Each row of a before or after table is a point. One or more steps were done to the points. Then noise was added and the rows were shuffled. The steps act on columns, c1 being the first. Write out the steps. A step turns or swaps two columns, mirrors them in a line or flattens them onto one, adds a multiple of one to another, or multiplies or shifts one. Angles are multiples of 10 degrees, from the lower column toward the higher: turns from -170 to 170, lines from 10 to 170 but not 90. Use the fewest steps. Two steps may share a column if one is a turn and the other turns, adds or multiplies; they go together, in the order done. Otherwise the lowest column goes first.
In the rows, zero is written as 128.

Before (9 x 3):
[[136  83 190]
 [175 155  73]
 [176 160 111]
 [176  93  87]
 [145  81 165]
 [143 101 116]
 [ 93  76 178]
 [121 138 131]
 [162  96 112]]
After (9 x 3):
[[173 200 144]
 [144 160 120]
 [176 180 207]
 [176 129 169]
 [163 170 120]
 [122 117 132]
 [146 111  55]
 [ 91 101  35]
 [138  80  29]]
Steps: multiply c3 by 1.6; turn c2 and c3 by 130 degrees

Before (12 x 6):
[[165 166  69 120  74 133]
 [141 107 144 135  63 102]
 [198 105 179 115 188  87]
 [134  94 177 121 166 199]
 [203  94 154 167 131 166]
 [109  72 104 177 144  96]
 [ 83 100 115 145 144 179]
 [156 222  56  43 198 120]
 [108 236 105 193  93 153]
 [104 131 136 120 145 125]
 [150 115  74 128 149 138]
 [159 121 122 134 197 105]]
After (12 x 6):
[[ 60 177 125 153  87 166]
 [134 180 133 179 164  97]
 [143 144 159 151  69  98]
 [ 72  26 154  51 213 120]
 [153 169 157   4 124 153]
 [120 118 217  90 108 129]
 [162 149 116 152 165 175]
 [ 36 116  78 156 111  93]
 [ 97 125  69 168 118 198]
 [ 67 134 107 142 170 105]
 [ 95 129 163 142 171 133]
 [143 119  97 130 134 125]]
Steps: turn c1 and c5 by 150 degrees; turn c3 and c5 by -140 degrees; turn c2 and c4 by -100 degrees

Before (14 x 9):
[[124 140 125 114 128 149 136 110 134]
 [114 126 128 147 114 113 134 139 115]
 [116 110 136 119 102 117 135 148 139]
 [159 108 107 111 134 138 111 158 157]
 [136 150 126 113 123 136 130 162 115]
 [113 115 136 111 124 119 131 159 110]
 [116 124 134 113   7 128 117 155 153]
 [120 100 151 174 128 158 124 129 117]
 [117 135 152 108 129 124 117 141 113]
 [151 105 102 148 131 108  97 148 112]
 [180 103 126 126 126 127 128 134 135]
 [121 115 128 128 124 124 111 118 115]
 [127 120 127 109 131 107 119 150 129]
 [119 137 149 118 125 110 117 154 146]]
After (14 x 9):
[[116 125 136 112   5 125 116 154 153]
 [114 116 135 111 125 114 131 159 111]
 [119 100 151 174 128 157 126 135 117]
 [118 137 149 116 126 106 118 151 147]
 [128 121 128 110 132 104 120 144 131]
 [137 150 126 113 121 131 130 162 115]
 [151 105 101 149 130 107  96 145 110]
 [115 126 129 149 115 111 133 137 118]
 [120 115 128 128 125 126 112 117 115]
 [179 105 125 127 125 126 129 135 135]
 [125 139 125 113 129 152 135 115 134]
 [116 109 137 119 102 113 135 146 139]
 [117 132 152 108 129 121 119 141 112]
 [160 108 107 111 135 132 111 160 157]]
Steps: turn c6 and c8 by 10 degrees

Before (10 x 12):
[[172  94 179 119 139 161  87  86  84 106 112 139]
 [138 124 129 154  66   7  52 126 111  51 133 139]
 [112 156 107 123 172 104 157  86 159 104  78 101]
 [115 169  89 144 175 185  85  52 193  88 140 130]
 [ 81  85 161 118 217 143 128  50 141 153 120 143]
 [ 91 150  99  90 205  61 152 108 129 178 146  87]
 [140 167 206 166 143  95  86 197 163 114 169 169]
 [147  43 143 174 214 153 198 155 122 150 148 148]
 [126 111 128 139 102 145 131 152 123 118 119 164]
 [161  68 164  94 128 163 126  89 173 129 156 125]]
After (10 x 12):
[[161  92 106  69 131 131 113  90 166 101 155 157]
 [113 155 122 137 172 151 147  85 163 159  78 133]
 [148  30 136 125 213 198 144 154 114 104 149 135]
 [127 109 118 128 101 133 123 151 108 134 120 145]
 [141 143  68 180 142  85 127 198 135  76 170 172]
 [117 157 121 163 175  95  91  52 177 183 139 172]
 [137 111  68 148  66  38 150 127 110 178 132 123]
 [171 103  77 103 137  92 101  85  91 103 113 106]
 [ 81  95 124  98 221 129 122  50 133  86 120 144]
 [ 92 168 185 107 203 142 161 106 147 119 148 106]]
Steps: turn c2 and c4 by 30 degrees; turn c3 and c10 by -130 degrees; multiply c6 by 0.4; turn c6 and c7 by -70 degrees; multiply c12 by 0.7; turn c9 and c12 by 40 degrees

Before (12 x 18):
[[144 145 152 119 134  92  81  92 145  98 173 151 142 111  99 157 166 190]
 [114 149  88 178 131  88 132  85 163  84 159 120 129 125  82  90 177 103]
 [176 123 229  97 138 128  83 154 138 105  55 136 157 141 147  94 214 109]
 [108 148 153  65  19 102  60 101 226  81 135 108 146 129 135  71 169  47]
 [ 93 156 122  99  54 125 138 220 177 138 165 111 139 131  88 154  98 143]
 [150 146  90  37  75 150 154 162  92 107 101 101 123 119  80 131 175 238]
 [ 92 182 148 119 107 122 148  21 108 114 206 147  99 136  77 134 136 186]
 [ 77 171 109  99  81  82  95 110 175  46 167 177 198 115 164  91  90 204]
 [118 153 151 129 120  56 147 114 104 132 195 123 118 103 179 125 182  85]
 [125 143 122 142 118  54  79  78 117  65 120 137 104 158  67 149 146  64]
 [172 159 133 148 125 117 101 109  79 116 168 125 187 123 127 147 131  91]
 [117 121 162  79  32  93 106  88 190 132 162 120 195 150 126 151  87 160]]
After (12 x 18):
[[110 141 118 130 113  54  85  74 117  65 180 137 104 235 102 144 162  61]
 [105 151 150 128 119  53 151 117  99 131 112 123 122 160 188 110 184  82]
 [ 88 183 147 115 101 126 152  25 105 117 219 150  94 160 158 116 148 188]
 [107 153 157  61  18 107  59 110 228  79 125 105 147 222 136  58 191  45]
 [107 157  92 184 127 102 131  82 161  87 182 119 133 230 126  80 185 104]
 [135 146 151 120 137  89  77  89 148 104 179 146 146 183 146 144 190 186]
 [173 119 244 101 136 124  86 155 130 102  76 141 156 245  95  87 172 110]
 [ 92 147 127  96  59 129 136 225 179 137 182 111 132  95 142 146 106 144]
 [112 126 163  75  40  94 107  87 191 136 144 121 199  98 148 144  91 163]
 [165 159 128 160 124 108 103 104  75 112 147 123 183 150 151 142 143  94]
 [ 67 169 110  95  88  97 100 107 179  49 115 178 201 198 163  77 172 205]
 [161 146  97  39  67 145 153 166  86 109 163  95 121 195  97 116 174 241]]
Steps: turn c1 and c6 by -10 degrees; add -1.5 times c10 to c17; turn c14 and c17 by -60 degrees; turn c11 and c15 by 60 degrees; multiply c15 by 0.7; shift c16 by -10

Before (11 x 24):
[[138 105  72 130  94  96 144 202 175 149 189 203  99 184 138 161 175 160
   97  47 130 138 118  70]
 [156 202  44  87 157 107 189 249 109 120 149 112 154  98 113 155  90 152
   49 102 168  62 193  77]
 [134  70 184 104 111 138 145 103 189 145 102 154  87  91  93  66 169 158
  134 139  78 152  87 109]
 [181 137  58  90 189 101 174 166 142 105 158 116 154 142 108  86  70 122
  147 106 138  89 184 143]
 [162 128  79 119 185 126 163 189 128 139 127 118 157 107 158  92 140 154
  113 178 156 115 171 162]
 [107 124 162 153 158 115  97 122 207 142 134 109 103 102 117  92 165 139
  146 130  84 187  93  89]
 [120 124 115 173 118  98 163 157 158 116  85 138 140 113 124  71 122 122
  148 168  82 135  89 123]
 [179 215 127 104 168 107 191 208 102 134 148 185 106 157 141 164 156  95
   69  86 169  77 220  82]
 [ 95  93 170 152 184 137 118 166 183 122  57 126 121 124  84  53 133 169
  140 140  82 143  99 169]
 [140 168  58 115 155 153 152 157 163 119 121 139 170 124 109 106  34 148
  111 164 173 135 132 173]
 [132 125  96 161 164 128 156 133 199 130 109 128  65 105 100  71  99 186
  176 179  96 126 141 164]]
After (11 x 24):
[[165 126  74 118 185 125 166 183 127 135 130 117 156  94 162  91 106 149
  113 174 155 113 159 167]
 [138 125  92 175 164 129 155 114 201 131 107 126  65  93 102  71 110 183
  172 185  97 136 134 171]
 [115  71 188 100 105 138 147 138 191 144 105 152  87  70  97  68 159 158
  134 140  71 146 119 104]
 [178 205  48  69 154 110 187 191 108 126 152 105 151  84 118 160  56 156
   49 109 163  62 174  80]
 [ 99 119 161 159 161 111  99 144 205 138 134 107 100  91 116  91 154 141
  140 126  82 190 106  79]
 [123 104  74 132  91  96 145 213 177 146 195 199  99 196 143 164 121 161
   90  55 131 146 128  69]
 [142 168  62 110 156 148 152  85 165 123 125 138 170 119 112 109  62 142
  104 168 179 140 135 165]
 [192 139  55  73 190 100 172 124 137 103 163 114 153 149 107  80  80 118
  151 111 134  89 172 138]
 [106 120 117 189 113  93 164 149 152 120  86 135 137 106 120  70 114 122
  147 164  86 134 112 121]
 [ 97  94 162 153 183 128 116 163 181 117  54 126 127 123  89  54 112 169
  137 142  80 133 101 171]
 [207 213 132  98 172 105 187 207  98 133 144 187 106 162 139 167 107  94
   67  85 162  76 186  82]]
Steps: flatten c1 and c23 onto the line at 40 degrees; multiply c4 by 1.3; turn c8 and c17 by -40 degrees; multiply c17 by 0.7; multiply c14 by 1.3
